Each row of a before or after table is a point. The points were changed in one or more steps. Then noise was added and the rows were shuffled. The steps act on how far a point lies along the listed directions, d1 being the first. Write out the steps. A step turns or swaps two directions, mirrors them in a line or flattens them onto one, adds a multiple of one to another, or multiplies one. Angles are multiples of 10 degrees, from the lower direction toward the higher: turns from -170 to 170, lines from 10 to 170 but not 90. Use the fewest steps. Two steps may share a direction if one is a turn and the other turns, adds or multiplies; they go together, in the order done. Otherwise the lowest direction goes first.

Directions:
(1): -47	-20	-13
(2): 13	3	-51
(3): -20	49	-3
Before (14 x 3):
-14	-9	-21
-17	-1	-33
-21	12	-13
2	14	30
-7	23	-25
-3	-8	-29
-18	21	-10
13	-72	-24
-13	23	-32
-13	11	-24
-26	-6	58
-31	16	0
14	-11	-7
27	16	-10
After (14 x 3):
0	-3	-39
28	10	-22
-8	2	-40
1	1	-36
1	2	-47
11	4	-16
-12	3	-51
-33	-7	95
-16	-3	-37
-1	-3	-51
-9	-7	-17
-25	-7	1
-2	1	42
-13	-4	-16
Steps: flatten d1 and d3 onto the line at 10 degrees; multiply d2 by 1.6

Directions:
(1): 29	8	-43	-30
(2): 34	-48	5	12
Before (9 x 4):
-34	40	37	8
34	-52	41	36
18	-6	-17	-16
-12	-25	55	35
14	-19	-18	-13
-25	-63	39	35
-18	39	17	14
31	-29	-31	-17
7	-14	42	13
After, 9 rows:
-16	-36	32	21
-73	42	-4	-10
28	35	-32	-36
-16	41	18	-13
-14	-25	17	10
29	25	-28	-12
-49	50	44	19
-34	62	2	-16
2	-22	17	11
Steps: turn d1 and d2 by 110 degrees

Directions:
(1): 19	21	-13	32	-20	-55
(2): -2	26	44	46	-6	28
(3): -24	-28	-38	47	21	9
(4): 1	57	-39	-7	11	23
(5): -44	19	20	-7	41	-32
Before:
24	31	0	-7	-20	47
13	16	2	22	-7	-18
14	-8	-3	2	6	-15
-7	36	23	8	13	46
-9	-14	43	-30	-7	5
2	-22	-21	-20	-1	17
2	35	15	-35	5	28
10	-24	8	-2	-10	32
35	17	47	-9	-30	-6
-10	-14	41	7	-2	-3
19	60	4	5	-7	-6
27	15	-60	-3	-23	-3
After, 12 rows:
-25	-19	17	24	16	17
-13	-24	57	-58	11	53
-40	-60	34	-18	19	50
22	-7	43	-27	-23	55
-15	8	61	-31	20	77
-10	-27	-12	-46	10	57
55	36	-38	-5	-54	-58
-10	-37	7	-21	8	80
43	43	33	25	-35	-70
18	2	-14	14	2	-33
26	-28	36	40	-28	-32
29	32	-9	51	-25	-70
Steps: multiply d1 by 3; turn d3 and d4 by 70 degrees

Directions:
(1): -28	57	10	28	8	16	24	-38
(2): -14	12	-26	-49	-29	-12	-31	-45
(3): -56	-30	27	2	0	-48	15	-6
Before, 9 rows:
5	-21	15	13	4	-11	14	20
-9	-32	-16	-42	-17	-28	-25	-18
5	16	10	13	5	15	8	-3
7	3	6	16	15	4	5	26
8	-2	7	4	10	-2	-11	26
-8	7	-24	-39	-17	-14	-30	-25
22	0	0	16	11	24	9	32
20	-8	1	1	-4	11	6	14
-4	2	-1	9	-4	-4	10	-2
After:
-11	47	7	18	2	23	15	-31
20	-19	-3	-17	0	-8	-25	32
-8	14	1	14	-2	0	15	-10
24	-3	-17	-17	-7	17	-12	15
22	-38	5	-3	-4	-12	-1	30
10	4	-5	-3	6	3	-7	13
25	-25	-9	-21	-11	3	-8	16
19	-96	-5	-37	-6	-40	-26	47
-5	-17	-8	-20	-2	-21	-17	6
Steps: multiply d1 by 3; multiply d2 by 0.4; turn d2 and d3 by 40 degrees

Directions:
(1): 67	6	-15	-3	36	1	-21	25	-34
(2): 7	22	-9	-12	-51	-14	-4	66	18
(3): -9	52	49	25	28	31	12	22	7
(4): 23	-45	29	-36	19	18	18	16	48
(5): 18	18	-20	34	20	-40	-10	-14	61
(6): 29	37	-21	-25	-27	49	-1	-39	19
Before:
-2	-15	-11	-5	-21	-36	-8	0	46
-37	-4	46	5	-17	14	29	-32	41
51	-21	-28	-22	-9	-21	0	56	70
-24	-30	26	-28	-18	17	26	-20	-21
42	-43	-43	-30	-13	-31	-29	-7	18
63	30	-32	-26	-11	18	5	-20	-24
-48	2	30	8	20	13	30	-36	63
-12	-9	19	18	36	-3	-7	-8	16
-18	-21	35	-6	15	20	43	-36	55
-25	-33	42	8	7	4	44	-32	43
18	1	2	-6	5	52	2	-42	-2
After, 11 rows:
-18	71	-23	-17	-87	34	-1	69	-28
42	-2	-15	14	43	22	-13	-48	-10
-8	-7	-12	44	22	-27	3	-40	-74
62	31	0	-34	2	36	21	-12	23
-12	62	41	-6	-14	54	-2	18	-12
-16	21	22	-7	-19	5	-6	43	-41
-31	-28	-5	3	11	3	-12	-40	-24
9	22	6	41	39	-35	-1	-22	-1
3	2	-29	31	28	-20	-5	-41	-78
-5	-29	-31	14	39	-27	-18	-22	-83
21	-15	-13	34	23	-45	-18	-8	-62
Steps: turn d1 and d6 by -120 degrees; turn d4 and d6 by 160 degrees; multiply d2 by 1.6; turn d3 and d5 by 170 degrees

Directions:
(1): 33	-68	2	44	5	27	5	-3	30	14	22
(2): -4	42	-13	45	69	19	0	13	18	7	-20
(3): 14	16	67	-3	2	-6	-36	38	31	-29	24
(4): -42	-6	-19	-32	-13	9	2	11	78	15	-16
(5): -41	-24	23	-21	29	17	-2	37	-35	51	21
(6): 38	1	-36	-29	19	-21	-66	-9	5	33	14
Before:
5	16	25	-2	25	17	-28	15	22	-6	13
-45	36	-55	7	-3	1	18	-19	19	11	-29
-9	25	19	23	5	15	18	-3	26	-7	-14
-23	12	-10	1	4	21	12	4	46	7	-16
-37	4	-3	34	21	15	52	5	-29	9	-17
-20	-19	-4	19	-8	6	28	11	95	4	-24
-9	24	-42	-39	-41	-9	2	-31	42	-14	-35
-74	2	-24	-15	14	5	33	27	0	58	-28
-5	-16	-15	6	24	7	7	-4	15	23	-13
35	-49	-24	11	-11	-9	2	-19	-20	-2	12
-48	14	26	24	7	17	63	10	-45	-1	-11
-5	2	62	1	-19	-4	36	33	21	-28	20
-11	-5	23	-42	22	8	-20	40	-5	1	20
15	2	5	42	-2	8	53	-10	-8	-23	-8
After (14 x 11):
-26	-2	-2	32	2	3	49	-2	-57	3	-11
5	21	25	35	8	12	17	-5	-1	-13	-1
5	9	1	41	25	27	15	5	19	11	-5
17	-54	-27	-22	-35	-13	6	-17	-8	-4	5
-10	7	56	5	-15	-1	39	35	32	-24	20
-43	7	-22	37	47	10	31	14	-13	52	-24
-2	1	17	-28	27	9	-21	38	9	-2	15
14	-20	-5	19	26	3	6	-12	-14	16	-2
21	-26	9	71	31	18	23	13	52	9	-10
-16	37	-46	48	31	9	19	-19	-1	12	-23
18	14	28	5	20	14	-31	12	5	-10	24
-5	24	-49	5	17	15	3	-17	59	6	-42
-46	19	27	15	-9	12	65	-6	-43	-10	-5
13	-5	12	17	-25	-4	52	-13	-25	-29	-5
Steps: turn d1 and d4 by -30 degrees; turn d2 and d4 by -60 degrees; multiply d5 by 0.7

Directions:
(1): -19	6	-5	19	45	20	-12	25	59	11	48	-34
(2): -39	-38	28	-1	39	-56	-29	-16	-6	-32	-14	-15
(3): 46	37	26	-2	-18	-29	-56	-17	-12	13	32	-29
(4): 3	-10	-4	14	-24	-1	35	31	-33	-30	5	-77
Before:
-59	-30	-1	-21	22	4	30	-2	2	1	-70	93
29	8	35	-7	-50	-40	-29	-44	-32	1	-27	67
-7	27	-12	-11	41	-16	-38	-20	33	21	27	50
18	20	-31	1	12	55	37	14	43	50	24	20
7	-6	1	-12	-8	-21	-8	-2	-30	-30	-10	-53
-19	-19	28	1	49	-62	-50	-18	-10	-21	0	26
9	19	-27	-7	-28	59	29	27	23	20	21	54
42	41	28	-6	-7	-19	-19	-32	-19	29	5	30
6	33	-17	8	-22	9	12	29	32	-7	40	-49
12	13	20	-14	-30	-31	-15	-27	-38	-24	-27	-10
34	-5	-1	1	-27	-6	-6	-47	-13	-6	-30	54
21	3	-2	-9	-14	-13	-19	-1	-19	5	-30	39
After:
-13	-16	-35	5	22	45	63	21	28	21	0	17
-63	-47	17	-6	23	-39	23	20	-29	-41	-53	-8
26	-6	-6	3	-15	2	-2	-43	3	0	-22	55
39	49	12	-13	5	10	-16	-37	14	56	5	88
-24	-18	-28	-1	-11	50	55	39	16	-7	4	35
35	17	22	-4	-42	-19	-35	-45	0	23	-14	93
-4	25	-22	-4	-20	14	23	25	37	-6	25	-16
20	27	17	-16	-24	-15	-24	-28	-17	-2	-12	12
17	5	-5	-8	-7	-8	-17	-3	-6	7	-28	43
21	6	-5	-15	-11	-8	-20	-10	-22	-12	1	-35
14	17	35	-7	33	-61	-78	-29	-7	0	24	29
2	39	-15	-16	37	-12	-40	-26	32	29	25	66
Steps: multiply d1 by 0.7; add -1 times d3 to d4; turn d2 and d3 by 40 degrees

Directions:
(1): 10	-12	-41	12	25	19	-39	9	-15	-24	33	64	-47	7
(2): -1	30	18	21	-47	-55	-46	7	32	-19	-1	40	28	1
(3): -28	-12	-76	6	-48	7	19	-3	-21	29	-6	20	37	-17
(4): 30	32	-7	10	-11	8	52	-38	-12	-43	28	12	23	55
(5): 11	-40	-34	-15	-26	-37	30	9	61	-19	9	-21	-44	12
Before (10 x 14):
-27	-12	-34	-1	-70	-27	10	-14	18	18	-21	33	28	-22
-17	3	2	28	14	41	-23	1	-47	34	-13	27	0	-35
-18	-4	-44	9	-49	-12	45	2	47	-10	3	-6	8	10
-38	43	74	-1	-9	-26	-58	-3	-16	8	-23	32	94	-14
14	28	-55	31	-70	-31	3	12	-4	-23	0	51	36	13
6	-12	51	-18	-8	-40	-37	10	69	4	-4	-34	-63	-14
19	27	35	-7	11	-4	-7	-14	-4	-43	22	4	-8	27
-30	-47	5	-35	-13	-18	-20	29	45	18	-24	-31	-18	-23
-19	30	60	32	-12	-26	-44	0	-9	5	1	6	57	3
-14	-35	-63	6	-1	24	-34	0	-22	10	-5	54	3	-21
After:
-22	18	57	20	13	8	-19	-4	-36	23	-4	-22	51	-3
-15	-6	-14	27	-5	25	-14	-2	-27	26	-5	30	-6	-28
-8	-14	-49	2	-50	-19	68	-1	66	-22	12	-20	-7	21
9	39	63	-5	38	21	-29	-11	-41	-23	10	4	4	12
-34	-56	-21	-37	-33	-27	-7	30	52	19	-22	-28	-18	-21
0	-54	-90	-5	-19	6	0	-5	11	-9	6	41	-20	-1
28	1	-67	6	-49	-12	62	4	5	-31	8	4	-4	27
-41	21	64	-17	20	9	-19	-8	-38	27	-30	-4	81	-17
-13	-10	51	-17	6	-10	-43	12	32	33	-17	-33	-44	-32
-11	-40	-61	-16	-72	-32	66	-19	48	1	-10	3	-6	0
Steps: flatten d1 and d2 onto the line at 170 degrees; turn d3 and d4 by 20 degrees; add 1 times d3 to d5

Directions:
(1): -41	-12	22	69	-8	14	-33	26	-9	-23	12	-60	-24	39	-26	-10	6	-11
(2): 16	-15	28	-15	-15	-27	-46	-49	13	-17	-34	-11	-35	19	7	31	18	69
(3): -41	0	-32	28	17	-63	-19	-7	-17	19	-4	36	-6	-35	-34	-6	63	-3
(4): 33	47	5	3	-55	-28	48	8	-38	-3	40	-29	-10	-15	-38	11	7	34
(5): -20	2	-9	-3	25	38	0	-72	-69	45	20	-2	1	28	-15	18	-13	0
Before:
-7	12	-29	4	17	4	37	30	-25	-1	15	-2	7	-19	-11	-20	15	-51
-1	-26	6	-23	2	-11	-31	-33	6	5	-27	19	-6	14	18	13	9	16
-27	-13	-32	12	52	70	43	5	-33	32	26	9	14	3	-2	-25	-33	-59
45	27	9	-42	-44	-12	29	-16	-13	-22	12	-11	-14	11	6	3	-14	54
-27	-4	-23	-2	38	2	-1	-16	3	24	-13	15	8	-13	-10	0	22	-22
-15	45	-68	18	16	-72	43	-3	-37	62	40	53	6	-64	-61	-11	60	8
18	-23	-2	-21	10	-40	-25	-12	40	-13	-21	41	-23	-18	12	19	27	19
-32	-1	17	37	-22	-8	-47	-17	-22	-21	12	-37	-31	24	-21	-16	-1	35
After (8 x 18):
-5	-14	1	-21	33	32	-9	-27	21	10	-25	-3	3	13	15	12	-8	-8
31	-9	20	-29	-4	13	-8	-22	3	-31	-26	-34	-28	25	18	16	-2	24
72	10	19	-60	3	94	39	-12	36	10	9	-24	13	39	53	8	-96	19
17	41	-24	-19	-32	-27	56	15	-34	-1	38	11	5	-20	-19	-20	5	10
-1	-34	13	-10	21	12	-35	-82	-15	5	-31	-10	-49	32	2	31	6	66
8	-14	-23	-15	27	3	17	33	35	-2	8	46	11	-26	19	-10	-6	-49
-21	-13	-23	-6	17	-1	4	7	-9	22	0	36	21	-7	5	-13	7	-40
-43	8	-4	46	-8	21	-11	22	-29	-10	37	-31	-1	13	-21	-42	-22	-23
Steps: turn d3 and d4 by -30 degrees; turn d2 and d3 by 160 degrees

Directions:
(1): 0	1	15	50	-15	13	-9	70	-34	-22	2	-5	-12	-16	73	12	-40	-11	1	-32
(2): 32	11	5	-37	21	29	55	21	8	18	21	-9	-34	24	47	9	-1	-13	-20	74
(3): 6	33	-24	-26	-54	-22	26	-5	-5	-16	72	16	27	-3	34	-2	53	-9	22	-29
(4): -49	24	17	39	28	-16	-12	-13	43	-11	32	-10	40	-5	38	-18	-4	63	-11	41
(5): 4	56	10	-16	-15	15	-3	18	77	14	-19	-9	-46	-41	-1	-39	3	-1	-24	-40
(6): -35	-2	-61	21	-19	-9	2	26	2	42	-28	69	-33	-22	7	26	25	27	13	29
Before (12 x 20):
8	-37	30	2	32	12	3	-19	-18	-4	-6	-13	15	11	-16	15	-15	7	6	34
-9	-20	-17	3	-6	-3	-7	0	-32	4	-38	24	3	-3	-23	18	1	-8	14	-12
-12	33	10	-1	-6	1	16	25	31	8	21	2	-13	-2	53	7	4	19	-15	35
28	-22	18	11	16	28	13	41	-55	-11	12	-18	-6	15	34	13	-35	-18	-14	25
-8	-20	18	11	16	4	1	15	-23	-1	-15	-14	0	9	17	9	-37	-3	-12	12
-29	0	-13	24	-2	0	-11	16	8	12	0	1	1	-5	17	4	-4	19	-7	13
-2	-15	4	0	-6	-8	-16	-30	-22	-21	19	-10	49	24	-20	-9	18	2	7	-10
-11	9	-16	1	-7	-17	15	-16	17	12	44	28	18	-12	26	7	16	33	9	33
12	22	16	-19	5	-10	13	-20	13	-18	35	-21	25	10	10	-22	16	-5	-5	4
21	19	-11	-15	-12	21	35	25	-10	14	5	12	-39	9	32	20	-6	-5	-1	-4
-2	2	-1	-18	-18	-14	6	-29	1	-2	12	-4	11	-2	-10	-4	18	3	-3	-33
-28	-14	-18	49	-22	-21	-12	9	-41	-10	17	22	37	-4	38	17	5	14	19	5
After (12 x 20):
10	-15	18	-2	15	9	-6	-16	-1	5	-35	-21	-14	-1	-28	0	-21	-3	-20	-20
-7	-25	-25	34	-33	-16	-16	20	-35	8	-8	44	-4	-29	8	25	-10	3	22	-33
-10	-3	7	-6	3	-17	26	-6	-24	-11	41	-10	31	24	34	11	-1	6	-1	32
-27	45	-28	0	-33	-25	-3	-25	31	2	29	23	15	-15	2	-3	34	42	17	-40
-10	-4	2	6	-8	-28	6	-27	-41	-41	93	-12	84	26	29	-4	31	24	13	17
-28	41	-11	17	-66	-21	-15	30	21	-12	21	27	1	-38	34	-3	21	10	9	-57
30	-37	19	-14	-2	3	32	-17	-60	-23	42	-5	40	28	14	33	6	-17	27	25
-15	-26	-20	-4	33	5	19	-17	-22	26	-36	27	1	17	-14	24	1	14	5	69
-25	-4	-23	22	-10	6	0	36	-2	17	-3	9	-13	-7	30	11	-1	11	-6	11
18	-55	30	12	35	17	-19	-12	-62	-19	-21	-29	30	47	-24	8	-30	-16	-6	17
21	6	26	-2	-6	-8	-16	-4	-16	-34	4	-33	19	0	-13	-23	-9	-28	3	-58
-37	-61	-15	72	26	-11	-20	7	-67	6	-21	22	34	15	21	43	-25	26	13	60
Steps: mirror d1 and d4 in the line at 40 degrees; multiply d2 by 1.6; turn d2 and d3 by 110 degrees; multiply d5 by 2; multiply d6 by 1.6

Directions:
(1): -70	-14	-35	-17	7	32	0	-2	-24	-56	-14	6	10	-38	-10	-36	-14	23	-4	-17	-14	2	76	19
(2): 66	-42	-34	-33	65	10	17	19	35	-45	4	7	-36	-9	-29	-25	2	-14	34	-8	28	5	-10	11
(3): -39	-34	19	67	41	-31	35	1	53	33	-2	4	-23	-19	-10	-10	-14	-43	1	-17	-31	-15	28	-34
Before, 9 rows:
54	-6	-2	-6	19	-13	-4	7	27	7	8	2	-28	15	-4	5	15	-16	9	5	12	4	-39	-5
37	31	2	-28	-37	1	-24	-10	-24	14	3	-9	15	27	10	16	3	26	-13	15	12	-1	-24	12
-56	-14	12	40	11	-5	11	-15	28	11	-15	9	1	-22	9	-8	-9	-8	-14	-6	-31	0	40	-28
5	-32	-15	-7	23	9	4	16	19	-16	-8	4	-13	-6	-23	-27	-7	-10	12	2	4	-10	19	5
27	-11	35	41	14	-36	6	4	43	50	18	-3	-20	28	2	16	4	-38	12	10	3	-7	-40	-34
48	24	9	-33	-16	-11	-31	7	-14	11	3	-6	-1	23	14	21	11	11	9	3	13	6	-59	0
-14	-45	11	42	42	-16	25	6	42	6	-7	4	-18	-3	-11	-9	-8	-44	6	-17	-16	-14	13	-12
29	-4	-2	-27	21	11	9	-5	1	-16	12	9	0	19	-4	-14	1	-9	0	-9	17	8	-13	8
32	2	-19	-40	2	8	-5	-2	-9	-18	-1	15	-2	6	-7	-7	8	4	14	7	12	8	-9	3
After:
74	-22	-11	-15	41	-10	1	10	39	-10	9	4	-43	12	-11	-5	13	-22	21	3	21	4	-42	2
19	-18	4	-10	38	3	23	-1	19	-7	13	13	-8	15	-7	-18	-6	-26	2	-17	7	5	-6	1
39	2	-15	-54	-13	28	-20	5	-33	-40	-3	-4	11	24	3	4	11	14	5	5	29	7	-29	37
33	-20	17	20	46	-35	6	13	46	28	5	2	-34	0	-2	1	-3	-34	19	-12	-8	-7	-37	-29
10	-21	-8	5	27	-13	15	-1	26	0	-3	18	-19	-6	-12	-14	-1	-22	14	-3	-9	-3	9	-19
95	-2	1	-36	9	-2	-15	11	12	-1	22	-5	-19	40	-4	13	17	-7	26	21	45	9	-70	3
6	-12	15	35	19	-29	17	-5	41	40	1	1	-17	4	-4	1	-11	-23	-5	-7	-18	-17	1	-24
6	-18	-14	-22	3	18	-8	11	2	-22	-13	1	0	-2	-14	-24	-3	4	7	7	10	-8	13	17
-23	34	-4	-29	-50	28	-31	-20	-41	-18	-12	3	33	3	23	11	6	44	-24	15	0	17	10	9
Steps: add -0.7 times d1 to d2; multiply d3 by -1

Directions:
(1): -22	15	14	-24	40	-23	14	24	-20	6	15	17	-20	52	-15	32	4	8	-41	33	-45	63	-47	62	-12	-9	-41	-18	-7	-23	-36	-23
(2): 22	-1	-54	4	42	13	0	17	-34	-11	-18	45	-10	43	-49	36	-29	-4	23	-19	54	-7	-2	-30	-27	-42	16	40	34	-37	-33	27
Before:
3	1	34	-14	-40	-2	5	-12	20	11	3	-27	3	-51	40	-35	18	7	0	10	-28	-5	20	14	22	53	-6	3	-17	30	19	-18
30	-13	-28	17	-8	35	-3	-3	0	11	-6	17	27	-16	-24	3	-15	-4	26	-21	59	-44	31	-60	2	-4	44	32	32	0	9	24
-12	12	43	-13	-19	-11	3	-7	20	8	10	-14	4	-14	42	-14	27	-1	-20	27	-49	27	3	39	9	19	-19	-21	-20	4	3	-21
8	-2	-12	-3	-19	29	5	-12	7	-10	-18	4	-1	1	0	-1	-2	-6	8	-9	-7	-14	6	-18	5	-4	7	7	8	1	-7	19
-29	0	38	-2	-22	-22	-5	-14	26	14	19	-43	-2	-32	17	-14	28	-9	-4	21	-36	-27	14	5	22	31	-3	-14	-18	25	36	-11
25	-11	-41	10	32	14	-2	16	-16	-15	-11	24	8	33	-40	19	-17	-5	37	-22	46	-13	10	-19	-28	-22	15	42	36	-33	-31	30
22	-24	-26	9	-9	13	-9	-11	-7	-6	-16	5	4	-14	-24	-4	-23	-2	30	-23	43	-25	33	-37	8	-13	31	29	19	-3	3	34
22	2	-44	4	50	12	10	14	-20	-2	-16	26	-13	48	-38	13	-22	-14	21	-9	29	-12	-3	-18	-19	-20	16	32	31	-29	-26	21
4	-3	-12	-2	11	0	4	12	-18	4	-4	15	-14	29	-4	11	-6	13	-15	9	12	6	-3	9	-4	-19	-12	10	9	-9	-5	19
After:
27	-12	-47	10	37	16	-2	17	-20	-15	-16	28	7	39	-47	24	-24	-5	40	-25	54	-15	9	-22	-32	-28	17	48	40	-38	-36	33
7	0	22	-14	-31	2	6	-8	12	9	-1	-18	0	-41	28	-28	9	7	5	6	-17	-8	20	8	15	44	-2	12	-9	23	12	-12
-18	11	56	-15	-31	-13	4	-13	27	12	15	-26	6	-24	55	-24	34	-1	-27	32	-63	28	5	46	17	29	-22	-30	-29	12	11	-27
-26	-1	30	-1	-15	-19	-4	-10	22	10	17	-36	-4	-27	11	-11	24	-11	0	17	-28	-27	14	1	16	26	-1	-10	-13	20	31	-6
22	4	-42	2	49	13	10	14	-20	-1	-15	23	-15	45	-38	11	-20	-13	19	-10	27	-13	-4	-17	-17	-18	17	31	31	-27	-26	20
12	0	-22	-2	-11	31	4	-8	2	-12	-22	14	-3	8	-10	4	-7	-8	12	-12	3	-14	5	-24	0	-13	10	15	14	-6	-13	24
44	-13	-63	20	20	42	-3	8	-23	6	-19	47	20	12	-59	27	-35	-7	43	-33	95	-49	31	-80	-16	-31	57	59	54	-24	-11	41
35	-25	-55	10	13	22	-8	-2	-25	-12	-25	28	-1	10	-50	16	-38	-3	42	-31	71	-29	33	-53	-7	-34	39	50	36	-21	-16	48
2	-4	-2	-2	5	-2	5	10	-13	8	1	7	-12	21	4	3	-1	14	-19	13	2	8	-3	15	2	-10	-15	1	2	-2	2	14
Steps: add -1 times d1 to d2
